Every row gives one point. To make a cloud, some directions were put in groups of two or more. Within a group, all points are equally far from the middle, so they leave a hole (a ring in 2 directions, a hollow ball in 3). The other directions are filled evenly. Then the cloud was stretched, turned, moved and blurred a little. How many holes are there, and how many directions does each take, smallest first?
In the rows, 128 means zero.

Cloud (21 x 3):
[[182 145 182]
 [199 100 110]
 [111  61 111]
 [ 98 136 110]
 [ 94 162 138]
 [ 82 138 156]
 [130 148  87]
 [108 114 208]
 [131  88 175]
 [104  69 109]
 [189 141 141]
 [ 94 125 109]
 [ 89 134 129]
 [ 96  99 158]
 [ 83 126 173]
 [ 92 107 170]
 [182 159 150]
 [ 96  95 146]
 [145 181 133]
 [160 133 217]
 [ 90 186 168]]
Holes: 1 (2)

Cloud:
[[106 174 175  88]
 [147 108 197 119]
 [138 113 179 170]
 [101 127 106 121]
 [ 88 151 169 129]
 [135  64 133 127]
 [ 62 116 136  71]
 [142 135 128  71]
 [180 190 120 114]
 [131 111 157  61]
 [134 100 146 127]
 [ 85 113  98 116]
 [ 52 141 145  43]
 [ 78 209 153 142]
 [162 102 145  89]
 [ 69 135 130 129]
 [124 138 128 149]
 [ 82  83 113 145]
 [157 103 163 191]
 [ 93 147 104  44]
 [124 175  99  59]
 [ 63 109 119 108]
 [ 73 151 177 169]
 [165 101 164 113]
 [110 114 120  97]
 [140 174  96 178]
 [163 130  89  79]
 [137 215 118  97]
 [ 70 118 161  88]
 [148 133 116  80]]
Holes: 0

Cloud:
[[127 208 144  74 129 140]
 [110 145  66 198 140 108]
 [132 196 107  97 110 173]
 [168 152 166  89 138 107]
 [104  61  93 222 116 146]
 [ 76 148 136 190 151 123]
 [144 131 192 121  87 155]
 [122  97 158 138  95 155]
 [132 133  54 102 106 162]
 [177 130 103 204 149 105]
 [143 161  35 154 119 137]
 [106 115  89  76 169 147]
 [131 189 183 119 146 147]
 [ 89 107  94 161 121 122]
 [104 143  95 141  64 131]
 [104 124  59 195 159 103]
 [184 177 108 175 116 193]
 [136 154 196 164 159 165]
 [131 169  45 110  91 121]
 [ 97 156 106  70 117 109]
 [137 129 150 134  47 175]
 [176 131 121 181  73 122]
 [210 167 104  87 106 117]
 [194 163 152  94 103 170]
 [159 101 185 113 152 179]
 [127 165 141 181 159  95]
 [111 186 176  96 147 199]
 [159 177 106 153 143 145]
 [190 142 149  73 117 151]
 [101 109 129 106 106 156]
 [152  94  77  91 105 161]
 [130  89 159 142 106 160]
 [141 205 129 187  95 140]
 [ 88 126 135  95 128 170]
 [103 133 101 185 186 107]
 [ 96 160 124 145 154 122]
 [ 60  92 167 157 132 155]
 [129 137  57 100 147 154]
 [112 101  56 151 165 142]
 [165 135 147 176 125 119]
 [ 91 179 152 173 127 147]
 [198 174 137 103 109 167]
 [152 157 140 160 161 118]
 [162  74  73 164 111 113]
 [ 97 187 113 172  77 147]
 [181 194 154  77 119 148]
 [140 118  94 187  41 127]
 [ 93  82 183 184 112 115]
 [105 199 110  96 112  88]
 [166 177  91 131 143 170]
 [ 82 158 140 129 163 110]
 [154  94  83 174  77 124]
 [159 139 156 180 117 109]]
Holes: 1 (2)

Cloud:
[[121  49  78  72  81 169 179 104]
 [156  81 101 129 136 132 140 160]
 [177 186 111 127 164 164  78 123]
 [163 144 124 130 165 105 128 126]
 [162 148 132  88 156 151  97 128]
 [176  74 150 115 134 138  89  65]
 [121 101 145 176 185 107 140 191]
 [184 163  73 113  92 195 104 113]
 [ 88 147  90 108 122 159 151  87]
 [114  62 149 152 170  97 133 150]
 [ 55 168 144 145  66 131 199 169]
 [ 99 163 145 171  91 122  89 131]
 [189 154  89 118 197  96 139  44]
 [155 120 143 162 200 130 130 130]
 [177 172 117  39 136 196 170 129]
 [180 188 142 177 147  93 119 115]
 [127 170 149 161 140 186 132 117]
 [163 218  46 130 140 143  97 126]
 [142  93  79 138 142 234 149 142]
 [159 120  58 128 102  67 146  54]
 [ 97 103 112 143 105 182 120 209]
 [125  82  73 130 136  90 103 140]
 [172 134  96  67 131 177 163 144]
 [157  73 105 144 160 188 138 128]
 [164  93 143 146 192 160 113  95]
 [125  87 136 149 209 147 181 133]
 [137  87 159 176 101 122 103 162]
 [150  59  95 140 142 175 152 107]
 [122 156 105 164 186 158 183 180]
 [137  91 181 153 186 183 134 142]
 [ 81 119 131 126 106 126  65  85]
 [137  92 157 142 143  96  92 172]
 [ 85  96 120 181 152  94 116 189]
 [174 122 136 113  97 192 133  72]
 [117  79  72 141 184 124  99 143]
 [ 60 178  96  70 131 165 141 128]
 [132 151  90  85 112 177 191 100]
 [146 156 129 182  92 145 138 138]
 [150 138 123 133  81 161  89 113]
 [ 99 113 108 198  94 104 167 119]
 [138 180  98  61 117 223 166 128]
 [127  89  77 154 130 184 147 145]
 [137 135 112 151 121 180 207  84]
 [ 91 141 106 133 125 126 188 128]
 [ 94 131 134 153 124 120 110 154]
 [144 141 103  88 157 140  96 175]
 [172  93 126 137 119  76  86 147]
 [103  80 100 112 149 119  61 146]
 [116  84 151 160  69 131  92 166]
 [131 100  90 137 121 192 153 191]
 [109 174 132 127  95 159 198 186]
 [143 106  75 132  83 165 132 127]
 [ 86 158 105 125 143  92 109 165]
 [163 125 171 169 159 195  97 180]
 [116  73 173 156 149 138 137 141]
 [116 144 130 139  33 173  72 161]
 [213 113 141 112 152 184  42 135]
 [166 139 167 123 192 132 159  79]
 [144 179  66 148  59 100 112 111]
 [162  72 145 116  79 167  94 103]
 [104 109 127 111 128 127 183 141]
 [140 207  99 134 118 199 204 170]
 [136  73 183 183 172 206 116 121]
 [133 145  93 155  88  73 128 148]
 [147 164 114 180 154 141 201 190]
 [ 88 150 106 110 121 120 151 124]
 [136  91 108 164 128 181 198 144]
 [162 114 155 173 100 212 157 122]
 [199 110 107 120 180 160  75  61]
 [148 110 138  95 127 158 163 138]
 [104 173 103 164 191 105 143 192]
 [145  90 100 139 120 195  77  79]
 [146 150 168 111 148  96 125 171]
 [ 99 141  76 171 146 111  81 181]
 [152 131  71  97 154  69  92  96]
 [101 145 110 138 161 154  97 126]
 [132 128  60 102 109 105 220  95]
 [149 206  56  90 162 144 150 134]
 [140 105 129 119 135 161  98 187]
 [149 122 147 133 185 180 179 147]
 [ 89  81 138 136 107 171 109 164]
 [134 134  86 135 173  59 158  86]
 [166 194 135 140 195 127 129 150]
 [ 74  97  83 138 165 122 184 130]
 [ 82 153  83 161  64 102 136  95]]
Holes: 0
